Every row gives one point. Each copy is the shape, with its points in the same order, stretched, turned, moved and blurred by noise. Is it also mirrored, or only turned?

Shape:
[[-5, -45, 15],
[-7, 2, -32],
[10, -15, -31],
[-11, -2, -27],
[4, 11, 44],
[12, -14, 2],
[-4, 8, -28]]
Copy 1:
[[-38, -47, -13],
[16, 14, -42],
[11, -21, -43],
[5, 12, -38],
[-11, -8, 60],
[-3, -24, -6],
[17, 15, -34]]
Copy 1 is: only turned
Copy 2:
[[-32, -1, -17],
[-1, 43, 7],
[-22, 40, 19],
[-4, 39, 0],
[27, -42, -24],
[-11, 6, 5],
[2, 39, 8]]
Copy 2 is: mirrored

Shape:
[[7, -21, -3, -7],
[-13, -17, -32, 5],
[20, -7, 1, 0],
[5, 13, -22, 1],
[6, 6, 30, 3],
[15, 18, -7, -8],
[24, -10, 39, 11],
[7, -22, -22, -18],
[9, 7, -5, -17],
[2, -1, 29, 7]]
Copy 1:
[[-5, -4, 7, -23],
[-42, -20, -1, -10],
[-8, 11, -2, -20],
[-31, -1, -20, -2],
[25, 22, 16, 4],
[-13, 9, -29, -7],
[35, 34, 34, -12],
[-18, -22, -11, -31],
[-10, 1, -23, -15],
[25, 21, 23, 7]]
Copy 1 is: mirrored
Copy 2:
[[0, 6, 19, -22],
[-43, 0, 3, -24],
[23, 2, 6, -29],
[-4, -17, -5, -23],
[40, 14, -6, 11],
[23, -22, 5, -22],
[60, 29, -9, -8],
[-16, -12, 30, -37],
[16, -19, 20, -15],
[32, 19, -7, 10]]
Copy 2 is: mirrored

Shape:
[[0, -18, 20, -4],
[-5, 6, -28, -6],
[15, 33, -11, 7],
[-9, -5, 0, 30],
[48, -15, 3, -20],
[-7, -5, -3, -23],
[-2, 15, 13, 13],
[3, 30, -26, 31]]
Copy 1:
[[-5, -16, -13, 8],
[-1, 18, 12, -24],
[41, 5, 6, -1],
[3, 31, 2, 6],
[8, -50, -60, -23],
[-10, -13, 8, -20],
[24, 4, 8, 22],
[31, 42, 16, -4]]
Copy 1 is: only turned
Copy 2:
[[3, -24, -18, 0],
[15, 19, 12, 4],
[-28, 24, 17, -2],
[-13, -14, 7, 32],
[-5, 17, -53, -15],
[21, -5, -3, -13],
[-24, -12, 12, 6],
[-27, 28, 30, 27]]
Copy 2 is: mirrored
Copy 3:
[[24, -6, 20, 17],
[-9, -15, -5, -26],
[-9, 2, -37, 3],
[-22, 4, 17, 16],
[45, -56, -20, 23],
[20, -11, 12, -21],
[-3, 21, -3, 18],
[-43, 3, -20, 4]]
Copy 3 is: only turned
Copy 4:
[[16, -13, -10, -9],
[1, 22, 26, -8],
[-18, -1, 50, -7],
[19, 0, 7, 23],
[23, -28, 29, -40],
[0, 6, -4, -26],
[-2, -4, 10, 2],
[-5, 14, 58, 18]]
Copy 4 is: only turned

Shape:
[[-4, -1, -14, 14, 18, -1],
[7, -18, 2, -8, 16, 2],
[5, -19, -7, -8, 13, 10],
[6, -1, -14, 17, -19, -5],
[10, 17, 30, 23, -12, 13],
[-19, 27, -21, -8, 7, 2],
[-21, 15, 30, -13, 25, 16],
[7, -4, -20, -9, -6, 4],
[-8, 17, -6, -17, -5, -12],
[-11, 5, 25, 21, -11, -31],
[-27, -13, 33, -26, -16, -1]]
Copy 1:
[[-5, -11, 1, 14, -24, -21],
[12, -4, 7, 25, -10, 13],
[5, -10, 1, 33, -4, 5],
[13, -14, -41, -1, -2, -21],
[-21, 23, -36, -8, -17, 21],
[-21, -22, 21, -15, 15, -28],
[-25, 34, 39, -3, -17, 17],
[3, -20, -12, 13, 13, -10],
[-2, -11, 14, -25, 16, -5],
[19, 24, -9, -40, -32, -5],
[18, 60, 11, -20, 24, 9]]
Copy 1 is: mirrored
Copy 2:
[[30, 7, -8, 0, 5, -12],
[18, -25, -7, -4, -20, -5],
[22, -17, -8, 3, -18, 0],
[15, 11, 14, -12, 1, 6],
[-30, 2, 12, -14, -16, -18],
[-1, 24, -5, 28, 33, 5],
[-35, -18, -4, 15, 7, -30],
[13, 2, 0, 11, -1, 18],
[-17, 0, 7, 3, 24, 13],
[-9, -15, 30, -41, 11, -25],
[-36, -42, 35, 1, -2, -13]]
Copy 2 is: mirrored
Copy 3:
[[9, 1, -15, -17, 2, -6],
[-8, -6, -6, 5, -14, -9],
[-4, -2, -11, 10, -9, -10],
[-6, 35, -16, -2, 5, 9],
[-21, 17, 23, -15, -15, -22],
[19, -1, 9, -10, 1, 2],
[-9, -33, 38, -1, -15, -25],
[7, 18, -12, 11, -8, 6],
[1, 0, 17, 2, -6, 18],
[-35, 11, 16, -13, 6, 25],
[-36, -2, 36, 40, -2, 28]]
Copy 3 is: only turned
Copy 4:
[[-5, -25, 2, 6, -2, -14],
[-18, -4, -16, 0, 5, 13],
[-22, -14, -19, 4, -4, 21],
[11, 10, 6, 18, -21, -15],
[-31, 36, 13, -13, -25, -17],
[24, -48, -1, -13, -16, -8],
[-27, -26, 8, -42, -7, 10],
[11, -12, -12, 8, -16, 7],
[32, -18, 0, -15, -5, -10],
[17, 28, 33, -4, 8, -37],
[5, 9, 23, -13, 5, 27]]
Copy 4 is: only turned

Shape:
[[-13, 1, 3, 4, -24, -14],
[-8, 11, 1, -24, 1, -12],
[-11, -11, 0, -3, 4, -5],
[23, -3, 34, -22, 23, 49],
[2, -33, 26, -22, 17, 28],
[5, -14, -4, -8, -13, -15],
[-2, 6, -14, -4, -4, -2],
[-11, 1, -16, -1, -11, 17],
[-4, -19, 10, 14, 11, 0],
[2, -5, -18, 4, -9, -7]]
Copy 1:
[[-17, 16, 22, -26, -4, 13],
[11, 18, 5, -10, 13, 38],
[11, 7, 10, -16, -6, 5],
[42, 32, -52, 39, 2, 7],
[32, 31, -27, -2, -27, 2],
[-14, 1, 2, -20, -16, 15],
[0, -5, 4, -9, 13, 6],
[-5, 4, 3, -21, 16, -21],
[17, -2, 12, -3, -19, -3],
[-10, -15, 2, -15, 1, -5]]
Copy 1 is: mirrored
Copy 2:
[[1, 8, -13, 3, -1, 48],
[-21, -14, -27, -1, -15, 26],
[-5, 3, -19, 10, 6, 13],
[-10, -46, 11, -32, 59, -38],
[6, -36, -17, 9, 58, -19],
[14, 1, -32, 4, -7, 20],
[-14, 18, -17, -8, -12, 11],
[-24, 31, -10, -8, 16, 14],
[8, -1, -2, 11, 18, 2],
[0, 26, -20, -3, -11, 10]]
Copy 2 is: only turned
Copy 3:
[[11, -1, 0, 6, -36, -9],
[-10, 0, 14, 20, -11, 8],
[6, -5, 4, 13, 0, -1],
[3, 49, 10, -21, 42, 37],
[10, 7, 12, -14, 33, 44],
[0, -19, 5, -2, -16, -7],
[-9, 2, -8, 7, -9, -8],
[-5, 14, -27, 2, -13, 4],
[19, 4, 4, 6, 13, -7],
[-5, -6, -9, 6, -12, -15]]
Copy 3 is: only turned
Copy 4:
[[4, -6, -16, -8, 27, -1],
[-10, 5, 9, -14, 22, 19],
[-15, 8, -2, 3, 9, 16],
[-49, -11, 16, -26, -41, 7],
[-60, 9, -3, -11, -19, 25],
[0, 18, -12, -10, 14, -6],
[11, 2, -7, -7, 5, 8],
[10, -11, -26, -8, -2, 22],
[-21, 5, 4, 13, -3, 0],
[16, 10, -14, -2, 4, -2]]
Copy 4 is: mirrored

Shape:
[[-4, -15, -18, 6, -4, 14, -27, -23],
[-18, -56, 11, 10, -22, 4, -36, -42],
[-2, 3, 21, -6, -1, 9, 23, 33],
[3, 2, 28, 18, 29, 14, 31, 26],
[-18, -2, 22, 5, 24, -13, -19, -7],
[-11, -15, 2, 5, 5, -11, -7, 2],
[-26, 7, 22, 13, 17, 38, 18, 23],
[15, -24, 18, 11, -12, 8, -48, -35],
[-1, -9, 15, -11, 32, 20, 31, 3],
[0, -55, -8, 29, -4, 5, -44, -21],
[-6, 1, 9, 28, -3, -15, 4, -29]]
Copy 1:
[[3, 16, -12, 1, -2, -1, -3, -33],
[11, 48, -8, -24, -8, 41, -15, -52],
[-5, -19, 24, 5, 33, 12, 6, 38],
[-21, -19, 9, 2, 34, 7, -19, 47],
[-4, 15, -8, -33, 9, -10, -16, 7],
[-3, 1, -8, -20, 2, 10, -2, 4],
[1, -23, 19, 8, 52, -3, -16, 8],
[-15, 60, 3, -11, -10, 8, -12, -27],
[8, -4, -12, 6, 38, 10, -8, 35],
[-23, 40, -17, -25, -9, 33, -4, -43],
[2, -1, -11, -5, -23, 7, -44, 0]]
Copy 1 is: only turned
Copy 2:
[[8, -13, 0, 29, -9, 18, 17, -17],
[16, -21, 18, 30, -40, 36, 25, 0],
[4, -28, -19, 2, 1, -5, -3, 32],
[-6, -11, -9, -7, 22, 7, 7, 39],
[8, 20, 5, 3, -12, 5, 16, 14],
[8, -3, 8, 10, -9, 3, 0, 9],
[8, -17, -19, 18, 19, -6, 33, 40],
[15, -17, -3, 12, -26, 51, 18, -12],
[-30, -9, -9, 15, 6, 2, 16, 23],
[17, -13, 17, 33, -13, 47, 3, -6],
[14, -6, 20, -13, -8, 6, 22, -3]]
Copy 2 is: only turned
Copy 3:
[[2, 17, 15, -11, -22, -10, -5, -8],
[-18, 35, 1, -13, -47, -34, -9, -11],
[-6, -30, -11, 9, -8, -7, 2, -11],
[-32, -16, -7, 23, 4, 9, 21, -15],
[-18, 8, 13, 21, 1, -26, 6, -28],
[-6, 7, 0, 3, -9, -13, 7, -26],
[-13, -30, 26, 10, -21, -5, 20, -15],
[-22, 28, -2, 14, -15, -14, -29, 14],
[-42, -26, -2, -3, 3, -3, 8, -10],
[-17, 43, 5, 4, -41, -3, -8, -20],
[2, 25, -4, 6, -8, -23, 33, -3]]
Copy 3 is: mirrored
Copy 4:
[[-11, 5, -18, 1, -11, 21, -13, -16],
[11, 24, -27, -3, -58, 16, -33, -34],
[5, -6, 6, 13, -13, -20, -4, 34],
[-5, -12, 27, 22, -33, -14, 17, 34],
[18, -4, -1, 6, -25, -3, 5, -24],
[6, 8, -11, -5, -21, -9, 4, -4],
[-9, -25, -1, 36, -33, -8, 1, 34],
[14, 25, 0, 11, -31, 32, -29, -41],
[-10, -30, 17, 4, -25, 0, -1, 31],
[4, 35, -25, -8, -44, 24, 0, -22],
[-11, 11, 9, 10, -35, -13, -6, -25]]
Copy 4 is: only turned

Shape:
[[-12, -2, -6, -35, -17, 7, -9, -5],
[12, 22, 11, 16, 21, 26, 24, 15],
[-5, -2, -18, -21, 0, -9, -44, 0],
[1, -4, 6, -4, 0, -29, 0, -3],
[-17, -7, 3, 8, 1, 28, -4, 30],
[1, -17, -2, -25, -2, -6, -29, -13],
[4, -10, -15, -4, 2, 21, -4, 11],
[19, 18, 14, 12, -14, -5, 4, -25],
[4, 19, -9, 19, 3, 7, 15, -16],
[-2, -2, 8, -2, 4, -5, -2, -27],
[10, -7, -17, -16, -19, 21, -3, -5]]
Copy 1:
[[-2, 0, 22, 12, -12, -9, -1, 28],
[-1, 14, -44, 20, -23, -31, -35, -16],
[0, -28, -1, -21, -14, 9, 19, 22],
[0, 8, -3, 2, 11, 21, 21, -1],
[18, -9, -15, 9, -11, -60, -10, -14],
[7, -7, 11, -12, 5, 11, 13, 31],
[-1, -2, -2, -7, -10, -29, -17, -1],
[4, 11, -11, 25, 13, 23, -25, 7],
[0, 11, -4, 9, -8, 3, -28, -22],
[13, 12, 8, 4, 4, 16, -5, 8],
[-6, 0, 16, 6, -3, -13, -28, 16]]
Copy 1 is: only turned
Copy 2:
[[-22, -14, 18, -22, 12, -4, -27, -6],
[-9, 16, -24, 17, -13, 12, -1, 6],
[-34, -24, 21, 7, 21, -9, -4, 4],
[17, -4, 23, 0, 10, -10, 5, 5],
[-19, 15, -23, 4, 18, -5, -8, 10],
[-24, -33, 17, -12, 14, -5, -2, 8],
[-36, 4, -3, -8, -2, -3, -5, 14],
[17, -19, 12, 2, -14, -27, 0, -21],
[-3, 5, 7, 6, -15, -8, 5, -21],
[1, -21, 11, -7, 0, -1, 8, -13],
[-34, -8, 13, -23, -11, -16, -18, 0]]
Copy 2 is: mirrored
Copy 3:
[[-17, 3, 26, -7, -14, -13, -3, 6],
[-16, 15, -36, 8, -6, -7, -8, -35],
[-12, -4, 27, -5, 30, -14, 32, 14],
[1, -13, 9, 18, -3, 9, 13, 23],
[1, 18, 12, 10, 0, -11, -3, -36],
[-13, -4, 22, -5, 17, -6, 7, 27],
[-4, 15, 0, -18, 2, -6, 4, -16],
[-7, -29, -13, -3, 7, -7, -13, 12],
[-11, -24, -16, -13, 9, 5, 2, -11],
[-15, -19, 11, 4, 17, 8, -4, 19],
[-7, 7, -2, -32, -10, -12, -6, -1]]
Copy 3 is: mirrored
